Each row of a before or after table is a point. One or more steps were done to the points. Then noise was added and the rows were shuffled. The steps act on columns, c1 being the first. Write out the steps. A step turns or swaps two columns, mirrors them in a line or flattens them onto one, adds a multiple of one to another, or multiplies or shifts one. Angles are multiples of 10 degrees, from the lower column toward the higher: turns from -170 to 170, lines from 10 to 170 but not 90. Use the fewest steps. Two steps may share a column if one is a turn and the other turns, adds or multiplies; they go together, in the order done. Otherwise the lowest column goes first.

Before, 12 rows:
[[ -3 -16]
 [ 27 -13]
 [ 23 -14]
 [ 12  12]
 [ 30   3]
 [-12  15]
 [  5  19]
 [-12 -16]
 [ -6  17]
 [ 14  -9]
 [ 29  -7]
 [  1  15]]
After (12 x 2):
[[ -6 -16]
 [ 57  -8]
 [-23 -16]
 [-12  17]
 [ 53 -13]
 [ 60   3]
 [-24  15]
 [ 28  -9]
 [ 47 -15]
 [ 24  12]
 [  2  15]
 [ 10  19]]
Steps: multiply c1 by 2

Before:
[[ 50 -33  -8 -12]
 [  8  15 -29  15]
 [-16  -4  22  10]
 [ 31 -40  -8   6]
 [ -9 -35 -14  23]
 [  0   4  23   4]
 [-27  -2 -43  -4]
 [ 14 -44  -1  14]
 [ 46   4 -15 -13]]
After:
[[  0 -16  13 -31]
 [ 12  11 -23   6]
 [-46  20   2  -9]
 [-61   5  17   4]
 [  4  -4 -19  11]
 [-10  37  -2 -25]
 [-38 -25  21   0]
 [-34  30 -11 -12]
 [ 21  15  35 -25]]
Steps: turn c1 and c2 by -150 degrees; turn c3 and c4 by 140 degrees

Before, 10 rows:
[[ 12   7 -14  -9 -14 -20]
 [-14 -13   6  13 -16  12]
 [-11   2  -4 -11 -18 -19]
 [ 20  11 -12   0   1 -17]
 [  8  13 -22 -10  -8   9]
 [-10 -22  -1  -3  17  14]
 [ -8  10   5  27  53  14]
 [ 10   5 -27 -13   1   6]
 [ 60  18   7 -15 -21  -4]
 [  4  22  -1 -12  16  -1]]
After, 10 rows:
[[-10   4   1 -12 -18 -20]
 [  8  25   1 -10  -8  10]
 [-10 -11  20  -3  16  14]
 [ 11  26   8 -12   0   5]
 [ 19  16  -3   0   1 -17]
 [ -9   0 -10  27  53  14]
 [  4  11 -19 -13  16  -2]
 [-14 -11   8  12 -16  12]
 [ 12  17   1  -8 -14 -20]
 [ 59   3 -20 -15 -22  -2]]
Steps: mirror c2 and c3 in the line at 150 degrees

Before, 9 rows:
[[  4   3 -37 -20 -31 -13   0  34  34]
 [-51  22 -30  32  36 -31  19  32   4]
 [ 21 -27 -11 -37 -30 -40  18   0  10]
 [-38   2   7  42  -5 -34  20   1   0]
 [  2 -34  24  16  41  21 -23  27  39]
 [-23  41  37 -24  36   1  11 -31  -3]
 [ -7   4 -30  20  13 -25  -4 -42  44]
 [  5 -10  20  17  -5 -11  51 -37  -3]
 [-37 -19  10 -25 -10  17  20  18  -9]]
After:
[[ 18  -3 -30  46  12  18  -3 -11  43]
 [  2 -29  -9 -23 -30  46  19 -27   3]
 [  0  -7  19  41  -3  11  50 -11  -3]
 [ 18  41  38   9  37 -13  10 -39   6]
 [-14 -41  24 -10  42 -18 -24  28  32]
 [ 50   4   8  26  -4  10  21  32   0]
 [ 22 -17  10 -30  -9 -34  19  -7 -13]
 [  3  -1 -36 -40 -30  14  -1   5  35]
 [ 58  21 -32  -5  36   2  19  46   8]]
Steps: turn c1 and c6 by 150 degrees; turn c2 and c9 by 10 degrees; turn c4 and c8 by 50 degrees

Before (13 x 12):
[[  0  14  18  22 -34 -11  15 -28 -20 -13 -12 -16]
 [ 23   3 -14  34  40 -22  23 -25  -8  -4 -35  -6]
 [-22  14  -6   2 -10  -2  25 -40  13 -22  27  48]
 [ 23  35  30  22 -20  10  -9  31  42   8  19  -9]
 [ -6 -11 -19  29  41   7 -36  20 -12   6 -13   9]
 [ 36   8  13  -5 -29 -27  21 -12 -35 -16  32   1]
 [ 34  -2  13 -21  -2 -43 -42 -18 -18  29 -42  58]
 [-33   0 -20 -45  38 -29  10   7 -11  38 -14   4]
 [ 36 -38   5  -6  30 -19 -24  -1  27 -37  11   1]
 [ 41   6 -31 -48 -27 -38 -38 -21 -30  29 -13   6]
 [ 11  18   8  14   9  21  12   9 -14 -29 -32  18]
 [  1  23  23  18  33   7   7 -46   4 -16  15   1]
 [ 24 -30  10   4  11  21  -8 -17  25   7  26  10]]
After, 13 rows:
[[  5   0  14  -4 -30 -28  21  36   6 -16  32  33]
 [-18   0 -21  30  41   7 -36  -9  10   6 -13  10]
 [ 22   9 -10  33  40 -23  23  26  -5  -5 -35   8]
 [  0  10 -17 -45  37 -29   9 -34   7  39 -14  10]
 [-35  15  44  22 -19  10  -9  17 -16   9  18 -39]
 [ 27   2  24  23 -35 -12  15   5 -12 -13 -11  23]
 [ 11  -8  10 -21  -1 -43 -42  36  59  28 -42   7]
 [ 13  21 -24 -49 -27 -40 -37  45   9  29 -14  28]
 [ -5 -36 -14  -6  30 -20 -23  35  -5 -38  12 -27]
 [ 44  16   1   2 -11  -1  25 -15  45 -21  27 -22]
 [-12  12  16  14  10  20  13   9  21 -28 -34  11]
 [ 12 -32  -6   4  11  21  -8  26   5   8  26 -26]
 [ 44   8  32  17  34   8   7   9   1 -16  14  -4]]
Steps: turn c1 and c8 by 100 degrees; turn c2 and c3 by 30 degrees; turn c9 and c12 by -100 degrees

Before (8 x 18):
[[-16 -23 -16 -14  -4   7 -31   4  -1 -17 -17  -2  -7 -17   0  -3  30 -39]
 [-35   7   2  12 -32   9  12 -10  -4 -23   7 -33  10 -11 -19  11  -7 -36]
 [ -8  14  13   2   8  12  29  -3   9 -38 -13  -8  17  -2 -26  -2  22 -33]
 [-24 -12  14  -9 -17  12  13   5  10 -32 -17  -3   4   7 -17  38  15 -15]
 [-60   6  31 -20 -11  15  13 -25 -13 -29  21  -3 -28 -32 -47  18  -8  31]
 [-25 -57 -28  -1  29 -32  32  27  22  29  59  29 -39 -41  18  -8  24  42]
 [-27 -37  14   8  34   4 -39   4  12  23 -12   5  -3  -6   1  21  30 -24]
 [ -3 -24 -15  16   7   7 -28  30  21   4  22  27   1 -12  29 -12  47   0]]
After, 8 rows:
[[-12 -22 -10 -13  13  25 -17   4  -1 -17 -18  -2  -7 -19   1  -4  30 -36]
 [-23 -10  17 -16  -8   1  17   3  10 -33 -16  -5   4   6 -17  36  15 -13]
 [-25 -55 -28  16  27 -41   3  27  23  31  57  29 -39 -40  18  -6  21  42]
 [-30 -36  11  34  14  26 -27   2  14  23 -10   4  -5  -8  -2  22  27 -23]
 [-58   7  36 -14   1   3  23 -27 -13 -27  24  -4 -27 -29 -45  19  -6  30]
 [-37   7  -3 -18 -27  -1  15 -11  -5 -23   6 -34  12 -10 -14  15  -8 -34]
 [ -7  12  12  11  -1 -12  29  -4   9 -39 -12  -7  16   2 -26  -3  23 -30]
 [ -6 -24 -21  10  -5  24 -15  28  24   4  21  29  -3 -11  26 -11  49   0]]
Steps: turn c3 and c4 by 20 degrees; turn c4 and c5 by -50 degrees; turn c6 and c7 by 40 degrees

Before (12 x 24):
[[ -2 -24  -3 -13  -4  23 -15   3  -4  18   3  -4  39   7  24 -39  24  18
  -18  20 -23  -1  18 -22]
 [ 42  29  12   4 -11 -43  17 -17  20 -39   2   8  -9 -25   9  28 -10 -32
    2  15   4  -1  11 -52]
 [ 25  44   8  17  20 -36  46 -20  12 -35   4 -21  -7  -8 -17  13  -2 -24
    4  48 -29  22   5 -20]
 [ 38  36 -22  -2  -7  -4  -8  27  -8  18  -4  13  16  16 -18  31  -9  34
    7 -23   8   3   6  -5]
 [ 60  57   4  23  14  -6  16 -38  32 -11   5  12 -20 -21 -13  38   0 -53
    6  28   2  10 -20  -6]
 [ -7 -21  29  15 -26  -1 -11  25  10  21  10 -36  41 -17   7 -43  -7  29
  -16  12  -6 -18  -7  -5]
 [-14 -21  15  21 -12  20  -6  33 -35   9 -18 -25  21   4  27 -11  -2  -4
  -15   5  -1   4   0 -14]
 [ -2  56   1  -9   0   2  -5 -29 -13  -1 -20  16  37 -10 -23  38 -24  15
   12  -8  36  -5  15 -14]
 [ 36  25  13  13  18 -31  44 -31  -1 -28  16  18   4  -2 -19   3 -10 -40
  -30  -1   3   0   2  -9]
 [  0 -32  23  18   2   1 -17  26 -23  24  -1  -2  27 -25  40 -25 -30  34
  -10  32 -24 -27  34   7]
 [-19 -46   1   9 -23  -4  23  13  -6  43  -1  -9  49  15  19  -5  -4   8
   -4  31  -5 -26   8 -14]
 [ 27  18  15 -18  37 -30  12 -12  10 -19  20  -4 -13  -1  -7  10 -11 -35
   29  17   9   5 -13 -13]]
After (12 x 24):
[[ 38  26  11   6  17 -28  46 -30  14 -28  15 -16   4   1 -17   5  -9 -40
  -32  -4   3  15   3  -8]
 [ 26  43   9  -4  15 -29  44 -19  19 -37   2 -24 -11  -6 -18  13  -2 -27
    4  49 -32 -28  -5 -20]
 [ -6 -25  25  -3 -26 -10 -10  23  16  19  11  25  27 -18   9 -44  -7  32
  -17  14  -6 -29  34  -4]
 [ 38  37 -24   8  -7  -2  -8  29  -5  20  -2  -4   7  15 -18  30 -10  34
   10 -21   6  13  19  -9]
 [  0 -31  24  30  -3  -8 -17  27   7  25   1  26 -17 -26  40 -26 -27  34
   -7  34 -23   8  43   7]
 [-15 -20  15  39 -12  19  -8  33   9  10 -17  12  12   5  28 -12  -2  -3
  -15   5  -3 -23  18 -13]
 [ 42  25  11 -17 -11 -40  19 -18  12 -37   1 -15 -16 -24   7  29  -8 -34
    4  13   2   8  -2 -52]
 [ 28  18  13 -17  35 -28  10 -11 -12 -20  20 -17   5  -2  -8   9 -11 -35
   28  17  10  -5 -16 -12]
 [-17 -47   1   5 -22 -14  19  13   7  43  -2  23  17  15  21  -6  -4   9
   -4  30  -7   0  47 -14]
 [ 58  55   8 -22  16  -5  16 -40  30  -8   4 -18   9 -22 -13  36  -2 -52
    7  28   1   7 -26  -8]
 [ -2 -26  -4   1  -2  24 -19   4 -15  19   2   9   5  10  24 -38  25  18
  -16  20 -21  -3  45 -18]
 [ -2  56   2   9  -1   3  -6 -29 -14  -6 -18  -1   6 -10 -23  40 -24  18
   15  -6  33  18  41 -14]]
Steps: turn c4 and c9 by 70 degrees; turn c12 and c22 by 110 degrees; turn c6 and c12 by 20 degrees; turn c13 and c23 by 60 degrees

Before:
[[-13   9  25  -8  12  21 -13  -5   3   4   1  -7 -10  -1  10   6  20   4
   17 -11  -5  -2  -1   5 -12   8   7  14  19  -1 -17   6  -8  -2  17 -10
   -3  11  -6  -4  -5   6  16  -6  -4 -18  36 -14]
 [-25  17   1   3  14   2   2  -8  22   4  20  -2  11   4 -21  -9 -20   7
   22  12 -15   8 -20  14 -17  -7 -14  -3 -17   5   1   8   4  -1  -3   8
   -4   9  -4   0   0   5   1   3  -3   1  11   4]
 [ 11  -6 -21   8   5  12  -5 -10   2   9  -1   5   3  -4 -24  -5   2   5
  -14  -7  10   2  17  -2  11 -12   0   4   5  15  14   5   1  -9 -13   2
    4   0   5  12   0 -14 -13   4   5  -8  -9 -19]
 [ 16   5 -15   1  -6  -3  -2  -3  -2  11   3   3  -3  -8   0   5   4 -10
   -9   1  -3 -13   5  -6   9   5  -4  10  -4  13  28   8  -8 -10 -11   4
  -15   1  -2   6   4  -6   6   1  15  -8   3   1]
 [ 10   7 -18  -5   9   1   5  12   3  12  -2   2  -1  -2  -6   2   3  -8
   -7  -6   2   3  12 -10  13  -7  -9  13  -2  19  14   5   5   3  -8   2
   -4   8  13  10  -9  14 -12  -3   8 -10  -5  -5]
 [-17   4  31 -13  18  22  -1  -2   8   5   4 -14   2  -5  21  -9   8   2
   22   5  -8  14  -1   9 -22  18  11  -2  23  -3 -22  12  -2 -14  -2 -10
    4  12  -1  -4 -10  -8   9   9 -17   0  12   3]
 [-15   4  16   9  -2  -9  11  -8  14  10  14   0   8  21 -29 -14 -16  -9
   12  23  -9   7 -25  19 -25 -18 -22  11 -14  -6  -9  22  14   1  -1   1
  -14  17  -9 -13 -14   5  -5  -2  18   0  12   9]
 [  2  -3  -1  11 -13 -10   1   7  -1   9   6  11  -1  -9  -6  18  -6 -15
  -15  -1   6 -10   9  -1  14  -4   2  10  14  18  15   6  -5 -12  -2  -4
   -3  -4   4  15  14  10 -17  -2   6 -16   6 -15]
 [  6   7 -17  -4 -19  -1 -18   3 -10  13  -6   2   9  -7  -4  -8  -2 -10
   -9  -2  -2  -1   9  -5  26  -9   2   7   1  16  18  11  -7  -5  -7  -3
  -19   0  13  -3  20  -3 -13  -8  -3   2  -4  -9]
 [ -1   3  -9  13  -2  -9   4   4 -12   3  -8   7  -5 -17 -12  -6   8   2
   -5 -13  14 -16   7   2  19 -11  -5   9   6  17   7   9  -3   2 -25  -4
  -11   7   8   1  13   0  -4   0   8  -4   5  -6]
 [ -1   0 -14   3   0  -1   1   2  -2  -4 -15  -2  -1  -7  -5   2  -3  -8
  -17  -6  14  -6  11 -13   9   2   6  18 -15  20  21  -9   5   3  -6  -2
   -8  12   1   3   6  -7  -7  -4   7   5   4 -10]]
After (11 x 48):
[[-14   4  18   9  -1  -8  12  -1  14   0  14  -2   8  20 -29 -13 -17  -9
   12  23  -7   7 -26  19 -25 -17 -21  14 -13 -18  -9  20  13   1  -1   2
  -15  18  -9 -12 -13   6 -10  -3  18   9  12   9]
 [ -2  -2 -14   3   0  -2   2  10  -1  -4 -14  -2  -1  -6  -6   2  -2  -8
  -17  -8  14  -6  12 -14   9   3   6  15 -13  59  20 -10   5   5  -7  -3
   -8  13   2   3   7  -7  -9  -3   7  -2   4 -10]
 [  6   8 -17  -3 -19  -1 -18   7  -9   1  -7   1   9  -8  -4  -8  -2  -9
  -10  -2  -1  -1  10  -4  26  -8   2   4   1  47  18  11  -7  -5  -5  -2
  -19   0  13  -3  20  -4 -12  -7  -2  13  -4  -9]
 [ 16   5 -16   1  -6  -3  -1   1  -2  10   3   4  -2  -9   1   5   3 -10
   -8   1  -3 -12   5  -7  10   5  -3   9  -4  40  28   7  -7 -10 -11   4
  -15   1  -2   6   5  -7   4   0  15  10   2   0]
 [ 12  -5 -20   8   4  13  -4  -9   3   9   0   6   3  -3 -24  -5   3   5
  -13  -6  11   2  17  -3  10 -13  -1   8   6  44  15   4   1  -9 -14   3
    4   1   5  13  -1 -13 -11   3   5   8  -9 -18]
 [-13   9  24  -8  12  22 -12   2   4  18   2  -8 -10   0   9   6  21   6
   17 -11  -6  -2  -1   5 -12   8   7  14  18  -4 -18   7  -7  -2  16 -11
   -3  12  -6  -4  -5   5  21  -7  -6   1  37 -14]
 [-26  17   1   4  14   2   2  -9  21  -2  20  -2  11   4 -21 -10 -21   7
   22  12 -17   9 -21  13 -16  -8 -14   1 -19  14   2   8   5   0  -3  10
   -3   8  -5   0  -1   7  -4   3  -3   5  11   5]
 [ -1   3  -9  12  -3  -8   4   9 -11   6  -7   7  -6 -16 -13  -7  10   2
   -6 -13  15 -15   7   1  19 -12  -7   7   6  50   7   9  -3   1 -25  -3
  -12   8   9   1  14   0  -3  -1   7   3   6  -5]
 [-17   3  30 -13  19  24   0  -2  10   1   3 -14   2  -6  21  -9   9   2
   22   5  -9  15   0   8 -23  19  11  -2  23  -8 -21  12  -3 -14  -3  -9
    4  13  -1  -5  -9  -8  16  10 -16   5  11   3]
 [ 11   7 -17  -5   8   1   5  17   4  12  -3   3  -1  -2  -5   2   3  -9
   -6  -5   3   3  11 -11  13  -6  -9   6  -2  57  13   5   5   3  -7   1
   -5   7  13  10  -9  13 -12  -3   7  10  -5  -4]
 [  2  -3   1  13 -12 -10   0  12   0  17   7  11  -2  -9  -7  17  -6 -15
  -14  -1   6 -10   8  -1  15  -4   2   6  12  55  16   6  -6 -13  -3  -3
   -2  -4   4  14  13  10 -13  -3   6   5   6 -15]]
Steps: turn c8 and c28 by -30 degrees; turn c10 and c46 by 80 degrees; add 0.3 times c29 to c43; multiply c30 by 3
